Each row is a point. Any point is a mix of the corners, with weights that add up to 1. It lies inside the corners' shape when no weight is negative. Is each point inside? If not, which corners have a negative weight?

Corners:
(1): [ 17 -29  17]
(2): [-4 23 21]
(3): [-20 -46  46]
(4): [ 36  52 -95]
Points:
[ -9 -27  22] -> inside
[ 28  44 -63] -> outside (3)
[  5 -18  -4] -> outside (2)
[-9 -8 15] -> outside (1)
[ 23  34 -57] -> inside

Corners:
(1): [ 20 -47  -3  30  27 -19  19  -9  -1   4   1]
(2): [ 13  10   9 -52   4 -26  39  26 -11   4 -12]
(3): [ 10  -3   0  23   0   0  14 -15   2  21   5]
(4): [-14  -5  11  15  18  18   2   4   9 -12   6]
(5): [-17  10   1 -12  11 -22  18   7  15 -10 -32]
(6): [-31  12 -19 -19 -20 -11  -5  12  -3  -2  -1]
(7): [ 10 -11  -7  24  14  -3  17  12  -9  -9 -11]
(8): [ -3 -34   7  15   1 -17  -1  18  -5  31   4]
(9): [ -6 -25   7  -2 -50  -6  11  37 -13   5  27]
(10): [ -3  -9  -9  18  11  13 -95  -7  19 -17  -6]
(11): [  3 -38  17  -2 -26   3   7  23 -22   5   5]
(12): [ -8   6   9  29   0  -6 -18 -30 -17   1  16]
Points:
[ -1 -10   3   8   5  -3   3   2  -1   4  -2] -> outside (9)
[  4 -30   2  23   2  -1  -8   7   4   3  -2] -> outside (2, 6, 12)
[  4 -13   6  13   3  -5   5   3  -4   5   0] -> outside (6)
[-4 -9  5 15  5 -4 -3 -5 -5  0  5] -> inside
[ -1  -9   1  -3  -9 -12   8   9  -6   0  -1] -> outside (4, 8)
[-3  2 -8  5 11 -7  2 -1  1 -6 -8] -> outside (8, 9, 11)
[  1 -12  12 -17   0 -15  10  17  -6   5  -2] -> outside (3, 6, 7)

Corners:
(1): [ 35  68 -63  14 -46  48   5  -6  -2   0  25   3  54 -57  67  91  72  -1
  37 -18]
(2): [-11   8 -45  -9  51  21  -9 -40  34  29  22 -28   9 -29 -35 -29  18 -38
 -13  49]
(3): [ 40  49 -65   8 -15 -60  46  36  33  14  68  -5  27  54  32  27  45  37
 -36  -5]
(4): [ 59  13  20  18  21 -52  -8 -73 -14 -31  47 -19 -29  58 -16  -8  -1 -10
   9 -30]
(5): [ 59  61  65   9   1  10 -27 -48 -22 -37  32  24  63  56 -56  37  29 -30
 -49  44]
(6): [-67  35 -15 -16   0  11  68  42  18 -27 -15   7 -45   1  31 -40  87 -27
  36  -8]
(7): [-22  28  50  21  53  14 -10 -76  10  54  34  18 -35  43   4 -30  86  25
 -25 -56]
(8): [ 19 -41 -54  -8 -18  25 -37 -10  51  32 -40 -25  18  50 -30 -52  58  25
  -2 -37]
(9): [-47 -83   8  -1 -38 -23  35  46  49 -29 -26  51  52  53  22 -31  30 -40
  -3   7]
(10): [-28 -51  -5  -8   3 -29  12  -2 -18 -33 -30  29  -6  51  59 -30 -31  42
  58  59]
(11): [-15   3 -88 -28 -58  59   1 -22 -26 -13  16  -5 -47 -64  48 -12  13  37
  -2 -22]
(12): [  3 -30 -30   6 -18  33 -27 -32  42 -47   1 -25 -20  -9 -11  12  77  -6
   0  33]
(13): [-18  62  -8  -4 -41 -38  61 -58  19 -58  25  24 -16 -37 -31  16  81  25
  12 -28]
(14): [ 37 -26 -63 -68  19  26  41 -68 -41  27 -21  42 -33 -47  86  44  24 -25
  38  45]
(15): [-34 -28  37  -2  -1   3  53  -1  45 -49  43 -40  50  30 -95  36 -54  25
 -27  46]
(16): [ 82  15  78  24  -9  27  35 -66  -8 -17   1  13  40  13  -2  35  64 -23
  53  46]
(17): [ 28   0 -71  16 -18  47   4   4  50  31  32  43 -33  -5  25  66  26   0
  22  39]
(18): [-22  46  61 -41 -55 -77  47  47 -24 -33  74 -35  58  58 -62  47  11  64
  23  47]
(19): [ 10 -30 -16 -45  25  14 -43 -16  24 -38 -28 -11 -49 -46 -30 -49   9  -7
 -24 -18]
(20): [-18 -44  42 -31 -20  46 -35 -40  36   6 -62  36 -12  -7  29 -43 -11 -57
  15  29]
(21): [-17 -50 -10  52  37 -21  -7  14   8  74 -28  -4 -45  53 -47 -24 -33   4
 -35  15]
Points:
[-23   2 -12  -3  -4   4   4  -5  14  -2   6  -1 -11  10 -15 -18  13   3
  -3   1] -> outside (3, 12, 14, 16)
[  4   4 -17  -5 -12  11  11  -7  19  -3   5   3   9  10   1   5  37   5
   2  11] -> outside (4)
[  9   3  10   3  -3   7   4 -24   9  -7   9   7   8  21 -10   5  32  -5
  -4  15] -> inside
[ 13  13 -23  -3   0   1   3 -36   7  -1   9  -3 -26  -5   8  -3  40   4
  16  -5] -> outside (5, 9, 15)
[ 31  33  -1  -2 -20  -9  20 -22 -14 -33  23 -11  10  16 -19  24  35  22
   5   8] -> outside (2, 7, 9, 17, 20)
[ -4   2 -29 -11 -15   3   8  -6  11 -13  -2   8  -8   2  11  -4  33  -7
   7  10] -> outside (7, 15, 16)
[ -5  -9   2  -3   4   1   5 -24  15  -3   8   2 -12  20 -10 -14  26   2
  -4   8] -> outside (1)
[  4   7 -20   4 -15  -7  18 -11  17   7  11  13   2  19  19  15  49   8
  25  12] -> outside (5, 11, 15, 19)
[  3   3  30 -22 -10  25   9 -41 -16 -11   2   4  41  22  11   3  18 -12
  23  21] -> outside (3, 12, 13, 17, 19, 21)

Corners:
(1): [ -9 -18   0  11   7   1  18 -34  -1   6  -1   3   2   2 -21 -27 -13   1
  -6   3]
(2): [  3  -6   3   6   0 -14 -14   7  -2 -10 -25   5   5 -10 -20  -7  35  -9
  11  -5]
(3): [ -5  -9   6  12   0  -9  -6  12 -19   3 -32   3   3  17 -15   2  -5  -7
 -11   4]
(4): [ -9 -10  -2 -12  -2  -6  40   5   8   7  15   9   0  10 -11 -15 -17 -15
 -11  -6]
(5): [ -6 -15 -13 -13   2   9  -4   0  -1  10  19  -3 -29 -13  -8   0  -6  -7
   4  -5]
(6): [  9   7  11  28   2  -4   1  -7   1   9  -1   3  14  -5 -11  -3   9  -3
  -6   6]
(7): [-15 -20  11 -16  -4  -2  26  15   5   6   8  11 -34  -1   4  10  -9  11
   2  25]
(8): [ -6  -4  -2  -6  -8 -12  -2  11  -1 -21   1  -8 -13  -7  16  16   3  13
  -4  -2]
(9): [-21 -21 -12  -1   6  26   5 -95  21  17   8  -1  12 -15   6   8   4   8
  30 -20]
(10): [-15 -12   1  -4  -1  -7   2   0   8   9  -9   9   1  -7 -17   8  -6   4
   8  -9]
(11): [-11   0 -12 -11 -13 -15  -7  17  15  -3   2  -3 -11  11  -6  13  34  27
  12   7]
(12): [  5  49  -2  -8   0 -16  -9   9  -6 -39  14   1  10  15   3  12  -5  12
  -7 -10]
(13): [  7  -5   4  -1  35 -11  -8  -8  -1  10   4   6  11  -7 -18   2 -12  -8
  -5 -19]
(14): [ 11  -9  -8  -8   1  -4  -3  12  -1  -7  -5  16   3  -2 -13  -3  10   2
  22   3]
(15): [ -7  -6  -4 -11  16  16   6 -14   6  15   8   1   5  -8 -18 -10 -14  -6
  -7 -11]
(16): [ -5 -10  -7 -10   4  -4   0  -7 -15  10   6   2  -3 -16 -12   1   4  -7
   1   3]
(17): [ 16  20  12  -6  -4 -15  -3  17   0  -7   9  -9   0  -5  -2  11 -10  13
 -20 -14]
(18): [  3 -16  14  13  -2  -8   6   2  -8  -6   3   2  -1  -1  -8  10  16   6
 -11  -2]
(19): [  0  -7  10  -4  24  -5  -4   9 -19   4  10 -26  -1 -11 -30  -5  -2  -7
  -6  -1]
(20): [ -9 -16  23 -14  -4 -15   0   8   1  -2  13   9   0  -4   6   3  -8 -23
 -11 -17]
(21): [ -1   4   7  -2  -4  -1   0   8  -1  17  -6  20   2  -3  -1   6   1  20
  26 -11]
Points:
[-4 -7  2 -2  1 -1  4 -2 -4  1  2  1 -4 -4 -9 -1 -4 -2 -2 -3] -> outside (11, 13)
[-5 -2  5 -4  2 -7  5  1 -1  2  2  3  1 -2 -6  5 -1  1 -2 -6] -> outside (1, 5, 14)
[-4 -6  6 -3  4 -4  6 -8 -1  1  6  4  3 -3 -4  3 -7 -1 -3 -6] -> outside (2, 5, 11)
[ -2  -4   0  -6   5  -4   3   1   0   4   3   4  -1  -2 -12  -1  -2  -1
   2  -4] -> outside (8, 18)
[ -3  -6   0  -2   4   0   2 -14   1   3   3   1   1  -4  -7   1   1   1
   3  -5] -> outside (10)
[ -5 -13   3  -5  -4  -2  14  14   7   9   0   6 -13  -5 -12  -2   2  12
   6   5] -> outside (3, 9, 12, 13, 16, 20)
[-1 -3  4 -4  0 -9 -1  7 -2 -1  3  1 -3 -4 -6  7  3  1  1 -5] -> outside (1, 15)
[ -6  -9   5  -5   7  -2   6  -5  -3   6   4   3  -3  -4 -11   0  -7  -5
  -4  -7] -> outside (6, 8, 11, 14)

Corners:
(1): [  2 -40 -46  12  17 -22  -5  40  11  44 -52  23   1 -17  55   2  -7 -38
  19 -24]
(2): [-16   6 -13 -21 -20 -12  31   8  -4  19 -88 -29 -39  -9   8  10 -14  -9
  35 -23]
(3): [  2  26  -6  -4   4 -18  -6  41  11  56  64  10   1  50   2   0 -43 -48
  20  60]
(4): [-16  -5  18  25 -25  -9 -18   9  -9   9  40  -9  10  -1 -23  17  32 -37
  23  75]
(5): [ -8  30  -8  57 -51   9  -4  -6  -2  -4  64 -11  20   3 -51   6 -25 -15
 -15  13]
(6): [ -7 -14 -36 -26  24 -29   8  13  88  54  14 -28 -23 -16  23   2 -25  19
  58  -6]
(7): [ 32  14  24  24 -32  37 -67  32 -19   5  66  -5  13   1   6   5  25  -9
   9  46]
(8): [ 11 -60  48 -42 -34  -5  33  -5 -40  24 -32  -6  37  32  11   6 -11  51
  41 -61]
(9): [ 34 -11  30  11 -35 -21 -43  64  23  17  53 -17  12  20 -37  43  -8 -27
 -11  12]
(10): [  0 -26   3 -29   9   7  52  15  30  46 -52 -10  30  -4  13 -31 -19  -6
  18   1]
(11): [  0 -28  17  15  35 -27  35  18  -6  21 -42 -19  47  54  15  -6   7  78
   6  -8]
(12): [-58 -34  -6 -11  47  23 -33   5  44   7 -62  -1  -2 -20  16 -28  -4  39
  42 -24]
(13): [ 16 -22  25 -50  35  45  33 -45 -34  15 -25 -23   3   5 -20   4 -46  46
  50 -29]
(14): [-23  -8   6  13 -25   9  -3  56  23  24 -11  26   9 -43  42  50 -51   4
 -44  -5]
(15): [ -6 -18  -1   1 -25  18   2  33  21   2 -43 -48  40  11  56  49 -29 -24
  20 -33]
(16): [-21 -28  13 -25  26  13  50  32  -9 -40 -26 -37 -15 -63  19 -44  -2 -20
  50  -3]
(17): [ 21  25  38  27 -25 -16 -45  -2   5   5  32  10  23 -15  31  14  -9 -36
   2  18]
(18): [ 18 -39  17 -95  27  16   3 -52 -49 -29  -3 -55  67  48  -3  20  49  74
  14 -68]
(19): [ 31 -14  66  59 -40 -18 -15 -24 -30 -12  63 -30 -31  39   9  -7  69 -45
 -45  33]
(20): [ 11  30  45  44 -37  29  19  13  33  -1  48  36   0  35 -23  36   8 -26
 -13  19]
(21): [-52 -14   3  -4   7   4  45  56  17  53 -55  -1  34 -50  30  -1   2 -13
  16 -44]
Points:
[ -1 -31 -10 -35  16   1   2  11  13  11 -48 -37  29 -10  21   8 -21  43
  52 -64] -> outside (3, 4, 10, 14, 19, 20)
[ -9 -13  10 -14  -2   7  13  11   6  13 -11  -9   2 -13  19   1  -4 -10
  25  -3] -> outside (5, 9, 11)
[ -7  -3   7 -38   1  30  16  -7  -2  -8  -6 -19  13 -10   3   1 -27  18
  32 -22] -> outside (1, 4, 9, 11, 19, 21)
[  2 -15   8  -2   0  -6   5  11  10  19   0 -15  12  11  12   6  -1  11
  18  -4] -> inside
[ 11 -20  19 -11  -3  -6   7  28   8  17  -1  -9  28   6  34  13   2  -1
   5 -15] -> outside (2, 4, 5, 12, 13)

Corners:
(1): [ 13  72  15 -69  34 -14 -21 -11  66 -22  16 -19   1   2  -6 -14  80  -7
 -27  20]
(2): [ -9 -18 -31  12  49 -10 -23  28  44   2  25 -55  23  48  20  64 -25 -14
  11  26]
(3): [ -6  10  -8   4 -37   2 -60 -32 -73   8 -71  -1  57 -52  17 -23 -30  37
 -12   7]
(4): [ -8  24 -50  46  11 -72 -44  34 -45  44 -40  20  -4  41   8   3  10   8
 -20 -33]
(5): [-21  28  28  26  35 -35  15 -53 -20  -3 -12   8   3  55 -36  21  23  20
  22   3]
(6): [-60  -4  16 -76   1  31  47 -57  12  13  14  -3  -4 -11   1 -50   3  21
  14  39]
(7): [ 23 -21  15  11  53  34  22  33  66   7  23   6 -46 -56 -16  17  21   8
  62  11]
(8): [-31  15 -59  54  -8 -28  22   4 -44  12   0  20 -78 -62 -17  31   7  23
  75 -12]
(9): [-17  33  38 -50  59  61 -27 -27  46  30  25  24  21  -3 -54  67  80  -8
  -9  74]
(10): [-39 -10  24   1  14  -6   7   8  29  34   5 -10  31  32   4  51  15   8
 -10  -3]
(11): [-67   5   2  24   6  69 -19  19 -95  44  -5  37  25   8 -50  45  24  15
  15 -24]
(12): [ -3 -34 -27  -8   9 -15  33  10  29  -5 -24 -46 -20  11  40  22 -15  -4
 -31  41]
(13): [ 25  16  -7 -49  -2  -6 -15 -43 -14 -23  26   2 -12 -53  40 -49 -22  42
   1  16]
(14): [ 21  36  54  -7  12  18  -3 -15   3  23 -44  34  13  -1  -3  34  28 -40
  15  21]
(15): [ -4 -28 -22   5  15   6  10  52  67 -24  33 -30 -26  35  12  26 -23  43
  27  17]
(16): [ 40 -10 -22 -21  -5 -38 -31 -41  62 -50 -58 -30  17   8  22 -15  -3 -19
 -14  -8]
(17): [-14 -14   7  -9 -32   0 -31   0 -57 -10   4 -10 -53 -12  -3 -88 -67  27
  14   1]
(18): [ -3  70  32 -13  21  32   0 -47  31 -14  27  -2  -4  -5 -39 -36  23 -18
 -12  -6]
(19): [-28  33  10  26   4   2 -66 -19 -35 -43 -37  21   6 -31   0  -1  -5   1
 -18  15]
(20): [-21 -16   7  13 -24   5  22  16  -7 -10   7  27  44   0   2  17   5  -8
   3   9]
(21): [-24  -8   9   8  -5   8  -9  -7  11  20  19 -19 -32  38   3 -71  37  42
   3 -21]
Points:
[  8  21   8  -4   8   6 -32  -9  22 -25   0   0  -3 -27   1  -5   5   2
   6  10] -> outside (4, 5, 6, 11, 12)
[-11  19  12 -19  21  16 -11 -11  16   5   6   4   4  -1 -15  13  29   2
  -1  24] -> inside
[  5  11  -1  -9   1 -23 -16 -27   9  -9 -34   4  11 -11  14  -6  21   4
  -8   8] -> outside (2, 11, 15, 17, 18)
[  8   5   3 -32  25 -13   7 -12  42  -1   2  -8  -3   4   5  20  20 -11
   2  29] -> outside (3, 11, 15, 18, 19, 21)
[-47   0  21   9  24  24  26  -6   2  26  18   8 -14   9 -27  31  25   1
  26  16] -> outside (1, 3, 4, 13, 15, 16)
[-20  15  18 -21   1  17  -5 -14  19  -5  21  -5   0  -5   1 -13   8  14
   4  20] -> outside (4, 5, 7, 11, 12, 16)
[ -7   6   6  -6   8   3 -12  11  20   0   8  -6  -3  15   5 -15   5   6
   3  -7] -> outside (3, 5, 8, 9, 12)
